Each row of a before or after table is a point. The points were changed in one or more steps. Then noise was added and the rows were shuffled. The steps act on columns, c1 being the first. Write out the steps. A step turns or swaps two columns, mirrors them in a line or flattens them onto one, adds a multiple of one to another, or multiplies or shifts one. Angles are multiples of 10 degrees, from the lower column toward the higher: turns from -170 to 170, lines from 10 to 170 but not 90. Use the fewest steps. Two steps may share a column if one is a turn and the other turns, adds or multiplies; they go together, in the order done. Otherwise the lowest column goes first.

Before:
[[ 28  -4 -15]
 [ 66 -12  16]
 [ 25 -37 -15]
 [ 39  39  35]
 [  7  42  32]
 [-28  36   9]
 [ 34  29   8]
 [-56  27 -67]
 [  0  -3 -49]]
After:
[[ 22  -1  37]
 [-27  -2 -37]
 [ 34  -2 -32]
 [-54 -71  -3]
 [ 10  14 -49]
 [ -1 -46  18]
 [ 38  18 -48]
 [ 66  21   4]
 [ 27 -13  11]]
Steps: turn c2 and c3 by -110 degrees

Before, 9 rows:
[[-37 -19 -26  15  40   0]
 [ 40  29  54  39 -34 -14]
 [ 49  52  21   9 -52 -25]
 [ 39  -6  -8  -1  49 -21]
 [-24 -21 -39  19  19  52]
 [  9   5 -32 -37  39 -16]
 [  6  27  63  -7 -46   2]
 [ 42 -48 -29 -52   9 -43]
 [-52  -9 -42  48  27   0]]
After, 9 rows:
[[-24  26  60  24  22  37]
 [-70 -25 -28  49 -18 -31]
 [-54  -6 -40  49 -55   2]
 [-81 -18 -42  79  -8 -15]
 [-26 -35 -33  -6   6 -22]
 [ 12  14  57  71  34  31]
 [ 10 -38  -6  29   2 -35]
 [ 22  18  18  40  57  51]
 [ 12  15 -28 -25  12 -61]]
Steps: shift c1 by -30; turn c2 and c5 by 120 degrees; turn c5 and c6 by 60 degrees; shift c4 by 30

Before:
[[-34  32 -18 -29   9  10  32  68 -40]
 [  4  83  32 -31 -11 -53  -2 -24  -4]
 [-48   7  -2 -31 -33   6 -50  11  17]
 [ 11  43 -24 -44  40  -9  38  -7 -48]
 [ 48  -1  41 -52  33  -7  54  34  17]
 [ 21  14  -7  -4  -4  12 -11  30  13]
 [-36 -12  53  -4 -26 -44  34  33   3]
 [-48  52 -22 -20 -11  11  20  61  31]
 [-51  72   3  30   8 -29 -33 -29  35]
 [ 58   3  39  41   7  16 -34 -16 -27]
 [ 41  -4  26  -8  49 -60  -4  74  30]
 [-31  26  79  12 -16  38 -34 -26 -28]]
After (12 x 9):
[[ 42  -3  17  -7  28 -62 -39  77  31]
 [  4  83  21 -30  -3 -52   9 -24  -5]
 [ 48  -2  28 -52 -30  -9 -56  33  18]
 [-35  32 -13 -28 -22  11 -24  70 -40]
 [ 59   4  28  39  34  17  11 -17 -27]
 [-48  54 -15 -20 -23  11  -1  61  31]
 [-48   6  -1 -31  26   6  54  12  17]
 [-51  72   0  31  32 -27   9 -29  35]
 [ 11  44 -17 -44 -12 -10 -54  -9 -48]
 [-35 -11  38  -3 -42 -43   5  34   3]
 [-30  28  56  13  21  38  31 -24 -30]
 [ 20  15  -6  -4   7  10   8  29  12]]
Steps: multiply c3 by 0.7; mirror c5 and c7 in the line at 150 degrees

Before (12 x 12):
[[ 22 -30 -64 -10  25 -43 -30 -42   1   1 -16 -28]
 [-25  31   7  38  18 -50   0 -18  -8  43  18 -52]
 [ -7   2 -18  -3 -16   1  28  23  34  27  37   3]
 [ 24 -17 -30 -24  38  15  14 -19  -5  -1 -24 -16]
 [-18  23 -39  29  45 -31 -51 -31  26   0 -28 -45]
 [  2 -36  26  -9   0  -6  10  32  15  30   9  19]
 [ 26 -13 -33  19   6  -4 -15 -60  28  13 -37 -16]
 [-40 -37 -10  16  -1   3  53  17   0  25  -1  30]
 [-19 -22 -18 -18   1   2  31  21  18  69 -17  10]
 [-58 -20  10 -13   3  12  -7  -4 -16  57  51  -8]
 [-36 -17   7 -24 -19 -13  24   2  21  18  -3 -22]
 [-28  60  -7   6  27 -62 -39 -51  -3  19   9 -16]]
After (12 x 12):
[[  8  48 -38  33  16 -35 -50  50 -23   1 -26 -44]
 [ -2 -71  33  -7 -33  -3  10 -12  27  34  14  22]
 [ 32 -31 -27  -5  55  -7 -14  24  11   6 -37 -22]
 [ 11  62   9  46   7 -44   0  25 -10  43  18 -55]
 [-16 120  -9  30  38 -64 -42  44 -41  20  11 -20]
 [  7 -63 -60 -22  30 -43 -32  35 -26   4 -15 -26]
 [-44 -32   7   9   3 -17  23 -20  43  18   1 -19]
 [-49 -38  14  39   3  14 -11   5 -21  58  47 -12]
 [ -4 -34 -27 -31   0  10  12  41   9   2 -21 -16]
 [-25 -46 -20   1 -18   2  33  -6  44  70 -17  10]
 [-14 -74  -7  38 -17   4  54  -8  56  22  -1  34]
 [ -1   5 -21   1 -14   2  31 -22  62  28  33   6]]
Steps: turn c1 and c4 by -50 degrees; multiply c2 by 2; turn c5 and c8 by 110 degrees; add 1 times c7 to c9

Before, 9 rows:
[[ 14 -15 -40 -37 -21  16  -8 -61 -23 -48  34  28  34  22   9 -34 -10 -13]
 [ 19 -48 -12  15  -7  28 -19 -37 -55 -16 -51 -26 -15  -3  39  62  14 -60]
 [-75 -49  14  17 -50  18  33  31 -17  18  17   1  34 -61 -42   5  64 -11]
 [-29 -40 -21 -62  32 -36  24 -22  -5  23  -7  43 -24  -5  11  33  37  -3]
 [-50 -45 -19 -21   6 -12 -16  25  36 -35 -27   8  22   7  27 -39  44  19]
 [ 23 -46 -29  -8 -33 -18  33  38  -8   1 -52 -53  55   1  13  -8  16 -76]
 [ 17  31 -35   6 -56  -9  63 -38 -21  17  30 -10   1 -41 -45 -35  18 -26]
 [ 22 -11   7 -52  18  28  17  35 -50 -74  35  41  -2 -48 -19  51  41  -2]
 [-29  30  27 -34  22 -25 -28  41  24 -63  17 -24 -16  18  15  60  -5   0]]
After:
[[ 25 -50   1 -22  50 -19  34   1  -9  14 -55 -70  23   4  35  -4 -11 -77]
 [-30 -39  -5 -90 -34 -39  23  -8  -8  15  -6  52   3   4  25  32 -41   1]
 [-75 -52 -33 -24  56   5  33  24 -13  41  18 -19  29 -64 -36   3 -56 -12]
 [ 25 -10 -11 -83  13  22  16 -34 -50  78  37  35  23 -54 -13  53  28  -2]
 [ 15 -15 -16 -33 -32  19  -8  52 -21  24  37   7  43  15  39 -34  47 -12]
 [-49 -41  11 -53  17 -13 -15 -18  37  55 -23  -1  26   8  30 -38  -1  18]
 [ 18  29 -57  -7   7 -18  62  69 -20   3  31 -11  -3 -36   6 -34 -21 -30]
 [ 22 -45  33   3 -24  28 -17  28 -58  18 -56 -15 -25  -6  31  60   1 -56]
 [-27  30  27 -33  20 -21 -27 -44  23  34  19 -14 -25  21 -14  61  52   3]]
Steps: turn c3 and c15 by -60 degrees; add -0.7 times c17 to c4; turn c10 and c17 by -130 degrees; turn c5 and c8 by -130 degrees; turn c6 and c14 by -10 degrees; turn c12 and c13 by 30 degrees
